Each row is a point. The window is the flat piece filled in between its corners: a triangle in 3 columns, a solid with four corners in 4, and so on. A path goes straight from each point to the next, and from the last back to the first. List the points from which the path goes on through the window.

Window, 3 rows:
[[-17   4  -5]
 [ 39  45 -39]
 [-15  -8  30]]
Path:
(1): [-29  38  16]
(2): [ 25  59 -12]
(3): [ 33  16 -24]
(4): [-16 -41 -12]
(5): [-43  13  45]
(6): [-7 32 -4]
(7): [  3   4 -13]
(8): [  5 -18   3]
(9): [-31  11  51]
(10): [16 49  8]
(11): [ 22 -19 -29]
(12): [  0 -33  30]
Through the window after points: 6, 8, 12

Window, 6 rows:
[[-34   6   4  14   6   3]
 [-28  19  80 -36   1  -5]
 [  8   1   1 -10 -30  20]
 [-21  -1  15 -47  56 -14]
 [ 57 -72   3   5 -15  30]
 [  8  -3 -13  20 -21 -21]]
Path:
(1): [-16 -27  13  -8  -3   2]
(2): [27 19 45  1 34  5]
(3): [28  6 31  9  9  7]
(4): [-10 -12   9  -9 -21  -8]
(5): [-44 -17  47 -30  -1 -22]
(6): [ 12  34  74 -27   4  21]
(7): [ 38 -35  13  -1   9  21]
(8): [ 11 -70   8 -11 -42  12]
Through the window after points: 3, 5, 7

Window, 9 rows:
[[ 42  86  37  25   3  23 -12   9  30]
 [ 19  38  45  11 -12  31  33  14  19]
 [  2  10 -19  13   6  32 -31 -35  39]
 [-27  62   7 -13 -10 -13  -5 -42 -17]
 [-27  -1  41   1  21 -38  -4  -6  12]
 [  1 -34  -8  30  49  67 -44  -5 -12]
 [ 27 -26  36 -36 -79  -4  13  68 -14]
 [-19   5 -48 -41  -5 -27  13  27 -18]
 [ 27  -1 -73 -12  -1  -4   1 -28 -38]]
Path:
(1): [-19  -5  -7   7 -42 -17   3  28  11]
(2): [-11  -8 -25   2 -11  -3   2   2 -13]
(3): [-10 -10   3 -60  49  27 -35   2  14]
(4): [ 15   4  35 -33  24  16   1   2  36]
(5): [-21  20 -10  50 -39   5 -10  20 -39]
(6): [-38 -21 -24  54 -23  12 -15  18 -15]
(7): [ 19  -2   6 -17  52  38 -26 -13  -2]
(8): [ 15  11  -9 -24  24  38 -25 -31  31]
(9): [ -7   5 -13  32  -5   9 -18 -12   9]
(10): [  1 -12  -6  30  -9  36 -27  19 -21]
(11): [ 11 -16   9 -36  33  20  -3   0  11]
(12): [ 44  15   2 -50  38  46 -12 -14 -24]
Through the window after points: 6, 8, 10, 12

Window:
[[  -5   -4  -66  -32  -81   24  -56   -5  -30   13  -52   36]
 [  45   16   -6   -1  -20   46   54    9   46    0   20  -43]
 [   0  -36  -31  -35   17   43   21    1   67   42   23   14]
 [   9  -19  -21   -2   -1  -16   -2   14   22   49   48   -6]
 [ -28   -3   -8   53  -41   42  -50   22   -3  -47  -36  -11]
 [  22   20  -23  -16   42    9   17  -31   46   36    1  -17]
 [  -2   27  -18  -11    7   37   29   -3   15  -41   46   -5]
 [ -12  -27    0   -3   10    8   60   -5    6   14    0  -11]
 [  45  -24    2  -43   41   19   14   23   20   11   14  -12]
 [ -43   30   45   13  -56   60  -41   11  -23  -13  -15  -10]
 [ -51    1   -5  -25 -100   -2  -77    5    5  -42  -56   -2]
 [  38  -12    2   -9    1   -2   20   -7   45   23    9   52]]
Path:
(1): [ 14 -27  29 -26 -57  18 -23 -36   1  -8   2  -6]
(2): [-45  28 -37  13 -15  12 -23  50  18  10  -9  -1]
(3): [-25   8 -26 -14 -39  -6  10  56  37  36 -36 -10]
(4): [ -3  -2 -10   2 -29  28 -18 -26   7 -19  10   5]
(5): [ 14 -21  15  -1   1  20  16 -21  30 -14  34 -14]
(6): [  2  33 -23 -14   5  28  22  45  23  17 -18  -2]
(7): [-15   7 -25 -10  -1   2  23  62  23  -4  -1  26]
(8): [ 19 -22 -17 -13 -19  31 -13 -42  15   4   3 -21]
(9): [ 23 -40   3  -7 -15  27   2 -31  19 -14   2  -8]
(10): [-35  10 -34 -14   2  15   5  29  23  41  -7  23]
(11): [ -8  10 -16 -17   5  12   8  28  30  21 -11   1]
(12): [ 58 -36 -33  -5 -22  17   7 -74  20  -7  23  -1]
(13): [  6 -30 -16 -24 -11  41 -13 -27  10  32   4  18]
(14): [ -8   5 -39 -18 -20  16   8  23  35   7 -12   1]
(15): [ -2  13 -30 -11   5  20  17  63  42   3   6  -2]
(16): [ 24 -24  33  -1  12  17  14 -50  22  15  31  -9]
Through the window after points: 1, 13

Window:
[[ 57  24 -22  -1  34  -3  15  24  15  19  13   0 -64  34]
 [ -1 -42 -36 -20  -7 -30  -7 -28  46  20  19   6 -13 -67]
 [-38 -33  21 -50  39  34 -90  45   9 -47   6 -24  13  24]
 [ 16 -43  15  15 -16 -34 -13 -58   4  76  45  29 -15 -25]
 [ -2  -8  69  23 -43  15 -36  -1  14 -39 -10  17   6 -23]
 [ 35 -26  30  27 -37  44   7  10 -17 -16   1 -27  38 -11]
 [ 16 -10 -29  27  36 -15 -32   4  14  34 -36  17 -11  20]
 [  2  -3   4  29  57  92   5  96  29 -72  16  18   7  71]
 [ 21  -3 -15 -20  10  12 -13 -54 -12  -4  21  36   8 -56]
 [-16  -6 -11  -5  19  15  19 -59  25  34   1  -8 -31 -16]
 [-23 -16  45   6   9  20  10  52 -33 -29  -6  10  12 -17]
 [ 13 -13  31   7   4 -81  -9 -54  20  21  10  -2  31  -4]
 [ 22  -7  -5 -24   0  12  17  31  23  14 -20  37  -4  75]
 [-33  -9  -6  16 -44 -13 -27 -20 -19 -21  27  -1  11 -10]]
Path:
(1): [  4  -2  -6 -17 -19  -9  -6   2  11  49  30   0  29 -17]
(2): [-31  -8  11  -3 -10  10  -8  22  12  50  16   1  32 -12]
(3): [ 34 -19  13  13  -1  -6  -2 -26 -10 -46  -4   5 -10   5]
(4): [ 17 -50   5  -4  -6  -7   4 -16 -20   0  -2   0 -10  -8]
(5): [ -7  60  -7  16  12 -17 -27  -6  86  20  36   2  20 -15]
(6): [ -3  -4  -2   8  -5   0 -18  14  10   3  24  16  17 -23]
(7): [ 15 -34  37   4 -15  -7 -21 -22   3 -19  -8   1 -10   5]
(8): [ -6 -69   4   9   5   9 -16 -30  -8  -1 -23  20  -6  20]
(9): [ 16  46  -3 -10   2 -10 -10  18  37   8  41  -6   0  -1]
(10): [-28  54   3  10   3  27 -26  65   5  14   9  -3  48  42]
(11): [ 24 -63   7  -9  28   8 -25 -17  12 -33  -1   4 -33  -6]
(12): [  8 -41  19  22   5  -8 -18 -34   3  17  22  28 -26  -2]
Through the window after points: 2, 4, 10, 12

Window:
[[ 10   7 -45 -22 -16 -26  37 -18  15 -25   8   6 -65  33]
 [ 18  -2 -30 -26 -10 -53  13  28   3 -16  15   0 -90 -16]
 [ -9   0 -23  65  50  46 -31   4 -59  16  -5  -6 -27 -34]
 [-59  -9  25  24   8 -14   8  48  -3 -45  28  44  14 -19]
 [  9   0   8  39  62 -20 -40 -17 -36  17   0 -23   6  -8]
 [  1 -41 -16 -28  10  -8 -10 -19  28 -20 -10  -6 -66  -4]
 [ -3 -28 -27 -25  -5 -51   2 -17 -43 -49  25 -17 -74  22]
 [-52  -8  37 -29  46  12  27  47   7 -26  31 -22  13  10]
 [ 33   1  18  19  15  37 -60  -3 -31  -5  20 -17 -15  -5]
 [-54  -1  69  -9   8   6  24  31 -10 -10 -23 -13   6   1]
 [-65 -22  54  -7   2  -1  50  24   4   7  50  16   0 -16]
 [-18 -27  59 -15  37  28  50  29 -19 -16   1  14  37 -25]
 [ -4  -9 -19 -21  13  26 -34 -10 -35  15  -8 -31  24 -22]
 [ 16 -18 -21  67  -4  24 -16   6 -10 -19  13 -40 -10 -46]]
Path:
(1): [-17 -32  20  14  24  -3  13  17 -29  16   8   9   1   8]
(2): [ -9  41   6   0  22  39 -36  -1  -9 -58   7 -42 -36 -47]
(3): [-28  10  15 -15  36  -8   5  10 -19 -50  14 -30 -38 -26]
(4): [-11 -40  -2 -13  -5 -11  21  30   6  17  26  14 -10  32]
(5): [  0 -51 -17  45  -3 -23  -1  17  -4   3  -3 -12 -24   4]
(6): [ -9  24 -13   4  38  26  -8 -11 -41 -11  10  -2 -36 -16]
(7): [-55  14  23  -1   4  -4   8  -5  -8 -14  26 -10   0 -36]
(8): [  7 -55  26   0  33  24  14  35 -19  -6   1   5 -11  33]
Through the window after points: 1, 3, 5

Window:
[[ 15  13  31  30 -46 -46  -7 -23 -23 -14  30  27 -36 -14]
 [-14  20  24   9 -29 -61 -26  -7  -9  10 -28  38   1  -8]
 [  9  54   1  14 -26 -31 -22 -14 -50  28  16  20  -4   3]
 [-11 -41  51  21   4   8  56  -3   5  35  59  18  36  59]
 [ 36  18 -38  13   7  -2 -16  26  -1 -12 -28 -56  -7 -32]
 [-20  48  -2  24   1 -35 -13 -11   1 -18  30  13   6 -42]
 [ 26   3 -43  48   2  28 -18  37 -37 -33 -37  15  13 -30]
 [-14  21  44  13   8 -33 -44   6 -22  11  28  38 -39  -5]
 [-26 -15  47 -14  38   0  35 -86  -5  -6  39  -9   5  35]
 [ 11 -31  32 -44 -13  30  15 -14   3  13  43  19  39  18]
 [ 22  24 -47   2  16   0  34  50 -21 -43 -17   8 -15  -4]
 [ 14  47 -14  18 -12  49   5  32   5 -41 -38 -28   1  -4]
 [-50 -41   0 -25 -27  43  39 -10 -14  14  35 -32  14  28]
 [ -7  43  24  19  -9 -34   3 -38 -12  38   5  38 -50 -52]]
Path:
(1): [ 18   4 -14   9 -26 -23 -16 -53  20  -6  43  10 -52  14]
(2): [  2  -8 -11  47  -5 -19  13 -20  29   8  20  31 -21 -11]
(3): [-20  18  54 -42  -6  24   4  -6 -54   4  24 -28  40  25]
(4): [-29  30  42  13 -26 -31  30   7 -30   0   8  -4  16 -15]
(5): [ 10 -20 -12   1  14  31  -3  -8   8  10  18  14   0  23]
(6): [ 14  16  -1   3 -15  -7  -8 -15  -3   3  17  17 -17   1]
(7): [-24  24  35  17  10 -27  15  -9 -18   3  15  -3   3 -14]
(8): [ -1 -14  79  -7 -11 -43  23  27 -62 -22  -9  28  25   2]
(9): [ 11  37 -75  23  -6  25 -19 -17  30   7  10   2 -27 -16]
(10): [ -4   8  -3  11   5 -19  26 -26   1  19  29  21 -29  22]
(11): [-28  20  80  -6 -11   1 -47 -19 -44 -14 -13  -6  17 -70]
(12): [-16  21  63  11  -3 -14  13  27 -49  19  -5  35  22 -37]
Through the window after points: 8, 10, 12

Window, 14 rows:
[[ 18  31 -16 -17  61  -2   0  39  63  18   1 -24 -15  29]
 [  9  -5  22 -16 -14  30 -16  49  48   4  -1 -15  11  45]
 [-35  18 -30  33  34   2  29 -19 -14 -29 -18 -20 -33   4]
 [ 38  22   1  40   9  18  29  -4  33  25 -49  -6 -55 -37]
 [ 62   0 -23 -10  67  -2 -40  -7 -15  -6 -13  17   7 -16]
 [-24   9  36  35  38  -9  37  17 -37 -35  17 -45 -16  10]
 [-41 -46  64  -2  -8 -48   5  19 -35 -19  -5  -2 -21  10]
 [-17  14  70 -44   3   6  24  31  17 -14  -1   5  32  14]
 [ -6  -6 -10  25  33  -6  31  30   8   8  36  34  35 -45]
 [-10  46  10 -32 -58  27  -2  10  -3  39  41  -2  -7  29]
 [ -1  -2  60  31  47 -32  29 -57   2 -38  17 -31  13  37]
 [ 21 -33  -2 -24  50  -3  13 -14 -29   4   3 -22   8  32]
 [  5 -62   5   2  42  -2 -12 -58 -36 -29  32 -26 -53 -27]
 [-41  -2  13  11  10   0  -4 -12  11  16  22 -69   6  -5]]
Path:
(1): [-16  -3  23  19  25  11   6   9  -2   4   1 -10  -8  12]
(2): [  1 -17  26  22  48  13  -7 -11  -3   3   0 -11  -6   6]
(3): [ 12  -1  -1 -19  23 -40  25  15 -13 -30  -6 -23  -3  -1]
(4): [ 32  36 -20   4 -17 -22  26 -39 -20 -11  20 -36  18 -49]
(5): [-47 -27  33   7  76  35   3  43  31   5  -3   6 -24  58]
(6): [  2   9  -1   4  59   9  -3   8  42  19  -5  10 -19  13]
(7): [ 21  33  -6 -32  14 -17  13  49  31  -4  19 -68   3  32]
(8): [ 25  -2  12 -30 -22 -17  34  10  44  -3  -1 -27 -17  -8]
Through the window after points: 6

Window, 14 rows:
[[ 67  36 -20 -20 -24  26  -3   3 -60 -42   0  61 -40  44]
 [  8  32 -10 -19 -14 -14  22  -2  23 -46  36  -4   6  -4]
 [-16 -35 -31  26   3   7  14  14 -13  66  34 -51   7  20]
 [ 11   4  13  23  77  -5   6  28  -2  11  -8 -30   2   9]
 [ 25  12 -24 -50  28 -10  17  -5 -13 -17 -12   1 -19 -29]
 [-26  -1 -23 -21  -7 -43   2  27  -1 -37   3  17  27  17]
 [ 60 -19  -8  40  33 -41 -16  26  -2  19 -16 -18  42 -33]
 [-17  -1 -23  14 -46   4 -24  21 -12 -27   8  17 -12 -28]
 [  9 -42  52  47 -12   3  41 -20 -15  14  27  41   2 -26]
 [ 26  16  15 -41   3 -41  -5 -13  -5 -18   6 -32 -20   5]
 [  5 -22 -38 -13 -35 -16  -9  35  53 -14 -10 -22 -10   2]
 [ 29 -38 -29  -6  24 -37 -15  30  16 -40  45 -42  -3  22]
 [-79  10   8 -40  15  60 -24 -29  26 -58   8  40  56  29]
 [ -4 -31 -22  26 -58   7  33  12 -38 -15  -8 -22   6  -3]]
Path:
(1): [-51 -25 -38  -6  16 -24 -17 -49   5 -42 -32 -14 -45   6]
(2): [ 31  20  18 -19 -11  16   8  47  -6   3  42   8  50  15]
(3): [ 16 -21  26 -23  -7  33  21  39   9  -7  51 -19  21  25]
(4): [-14   7 -36   1   1  -4 -13 -12  -2 -31  -8  20   5   4]
(5): [ -6 -16  -8  35 -15  -7   2 -32 -13 -28  18  15 -10  21]
(6): [ -1   7  32 -58  60  20  10  60  26   9   2 -16  45 -30]
(7): [ 37  10   6 -38 -35   5  43  54 -14 -43  63  -1   1  -9]
(8): [-10   1 -19   3   9 -15  -7 -16  16 -24   0 -10   8   8]
Through the window after points: 1, 5, 7
